Rows are points. Two turns around zero, p and q, are shown by what they do to some points. Where does a point land after both, in the order given? Backwards means that the second turn is done in reverse. Each puzzle has new turns, and all numbers are rounded.

Turn p:
[17.4 -5.2] => [17.3 -5.6]
[ 3.8 13.0] => [ 4.1 12.9]
[-21.2  -7.8] => [-21.4  -7.3]
Turn q:
[-16.3  -3.4] => [-15.9   5.0]
[ 16.2 -13.7] => [  7.5 -19.9]
[ 0.1 17.1] => [ 8.4 14.9]
Where do these land?
q, then p backwards: [4.7 8.0] => [7.9 4.9]
q, then p backwards: [22.5 -4.2] => [ 17.9 -14.2]
p, then q: [ 0.0 -3.9] => [-2.0 -3.4]
p, then q: [-27.2   0.1] => [-23.4  13.8]

Turn p:
[10.2  0.8  4.1 -8.8] => [ 2.1 -5.0 12.9 -1.8]
[ 21.7 -12.1   5.5  10.6] => [25.0 -3.5  6.7  8.8]
[-10.1   1.0 -24.3  -6.0] => [ -5.1   7.9 -10.8 -22.9]
[ 1.7 -9.4 13.6 -0.2] => [  3.4 -12.9   1.1   9.8]
[-14.8 -12.1  11.5  16.8] => [  0.9  -6.6 -20.4  17.8]
[ -8.7  31.8 -10.4 -12.4] => [-26.3  20.1  10.7 -11.8]
Turn q:
[16.3  8.6 -7.1  4.4] => [-5.6  2.8 -9.4 16.8]
[-29.1   2.5  -8.2 -13.6] => [-11.0  12.6  14.8 -24.6]
[-1.5  1.7 11.0 24.8] => [  5.4 -15.5  16.0  14.7]
[  0.9 -17.9  10.0   0.9] => [ 11.8 -14.2  -3.9  -8.2]
[ 5.7  4.4 10.8 16.3] => [ 7.8 -8.2  7.6 15.8]
[ 15.6  -0.7  10.1 -15.3] => [ 15.5   8.6 -16.2   1.2]
[ -7.8   1.4 -26.7 -17.4] => [-23.9  13.8  -8.9 -15.5]
Where do these land?
p, then q: [ 9.9 -1.0  1.6  3.8] => [ 5.9 -1.6 -3.2  8.3]
p, then q: [-15.3 -33.2   7.6  -4.1] => [-16.0 -22.6 -20.0 -15.6]
p, then q: [-15.9  21.0 -11.4  13.5] => [-17.2  19.4  17.5   5.3]
p, then q: [ 7.5  7.7  2.2 17.3] => [-1.5  1.8  5.0 19.7]
p, then q: [ 14.9  11.8 -11.1 -11.6] => [19.2 15.8  0.7 -1.3]
q, then p backwards: [ -1.2  -6.3  11.2 -18.9] => [  6.6  -7.1 -20.0   5.3]
